Each row is a point. Two turns around zero, p and q, are shown by what they do to some points. Write where each new point lands after one turn and then the other. Backwards means that the second turn is done in reverse. Each puzzle has new turns, and all numbers are rounded.

Turn p:
[  2.8  -9.2 -25.6] -> [ 23.4  -3.6 -13.7]
[32.9 20.2 27.1] -> [-23.0  40.5   7.7]
[-25.6  -6.3  14.8] -> [-11.3 -23.4  15.5]
[-7.3 -8.8 12.2] -> [-3.0 -6.7 15.0]
[ -2.1   7.8 -11.8] -> [  1.0  -2.5 -14.0]
[ -0.7  -3.6 -16.7] -> [ 12.8  -4.3 -10.5]
Turn q:
[19.7 23.5 12.9] -> [-3.1 32.6 -5.6]
[11.9 20.1 20.9] -> [-13.5  28.2  -2.6]
[ -0.7  -6.4 -18.0] -> [ 15.3 -11.1  -2.7]
[-16.6  -8.7   5.2] -> [-12.2 -15.0   2.5]
[  7.2 -10.4   7.7] -> [-0.7  2.3 14.6]
[-21.5 -18.1 -28.6] -> [ 14.2 -37.0  -6.1]
Where do these land?
q, then p backwards: [  7.6 -10.0  -8.8] -> [  0.0 -15.1  -2.9]
p, then q: [-35.8  20.9 -14.4] -> [ 15.9 -39.7   9.8]
q, then p: [23.4 -1.2  8.8] -> [-21.8  12.2  -1.8]
p, then q: [ 4.8 -9.7 14.4] -> [-15.1   9.3   2.9]

Turn p:
[  4.0  -4.1   8.3 -70.6  13.4  -2.7] -> [-52.5  25.4  33.7 -12.4 -24.1   2.4]
[ -7.1  -6.4 -11.4  13.7  16.6  12.8] -> [-4.3 -5.7 -9.0 11.3 22.3  9.7]
[ -5.4 -13.1   9.8  12.1  -5.0  10.4] -> [11.4 -7.4  5.9 18.2  1.4  5.0]
[15.3  1.4 -7.2 -8.7 -8.7  9.3] -> [  3.7   7.2   6.0 -12.9  -3.3  15.7]
[  2.0  -4.6  -3.2  24.7  -3.5 -28.4] -> [ 16.2 -21.2  -4.7  -9.3   9.4 -23.6]
[ 5.0  8.6 11.6  9.2 12.9  5.2] -> [ 6.0 15.3 -3.1  8.6 10.7 -6.8]
[-13.7  18.2  -7.8  19.7 -25.7  -6.7] -> [ 19.6 -13.6 -28.7  -3.4 -16.2  -2.6]
Turn q:
[-21.2 -13.0 -29.0 -10.0  20.1 -11.7] -> [ -0.1   4.2 -15.4  -6.8   0.1 -42.4]
[-32.6  -0.1 -19.9   3.4 -30.1  -7.3] -> [-35.1  -3.4  -0.1  26.5   5.5 -21.3]
[  7.0 -10.2  23.9   7.2  14.3  13.3] -> [ 26.2 -11.0   2.9  -3.6  11.8  13.7]
[-5.8  8.6 -5.5 16.0  5.0  5.6] -> [  2.2  -5.4 -16.0  11.3  -5.2   2.4]
[13.5 -9.8 -2.8  4.8  4.4 17.7] -> [  5.0 -19.2  -3.8 -13.3  -1.6   7.4]
[ 15.2  11.3   6.0  -9.8 -21.5 -34.4] -> [-12.1  26.3  29.7   4.5 -19.3   4.6]
[ 23.8  13.1  27.3 -11.6   7.9  16.8] -> [ 13.9   8.5   2.6 -18.6   8.9  35.6]
Where do these land?
q, then p: [  7.2  11.5 -14.1 -17.6  19.3   3.8] -> [-18.0   5.2  -8.4 -21.2 -12.0   8.1]
p, then q backwards: [-11.2  -7.6 -12.2 -19.3  13.6   6.7] -> [ -1.0   9.5  -6.0  -5.7 -26.1   9.6]
q, then p: [ -4.3  -5.4 -18.4 -15.5  19.9 -22.5] -> [ -4.6   1.5  -5.3 -27.4 -16.4 -21.4]
q, then p: [ 24.7 -12.6   5.8  -2.3   2.5   9.9] -> [-5.3  8.5 24.2  2.9 -8.8 11.9]
q, then p: [ -4.9   0.1   0.9  28.5 -10.3   0.3] -> [ 20.7 -17.6   1.9   9.2   9.3   5.3]
p, then q: [-13.3  17.2  -0.3 -11.1 -44.3   6.0] -> [-42.4 -19.5  15.6  -4.0  -3.5  12.2]
p, then q: [ 1.8 -3.2 38.2 37.4 -0.8 -4.2] -> [ 24.0  -0.2  14.9   4.2 -43.9  12.1]
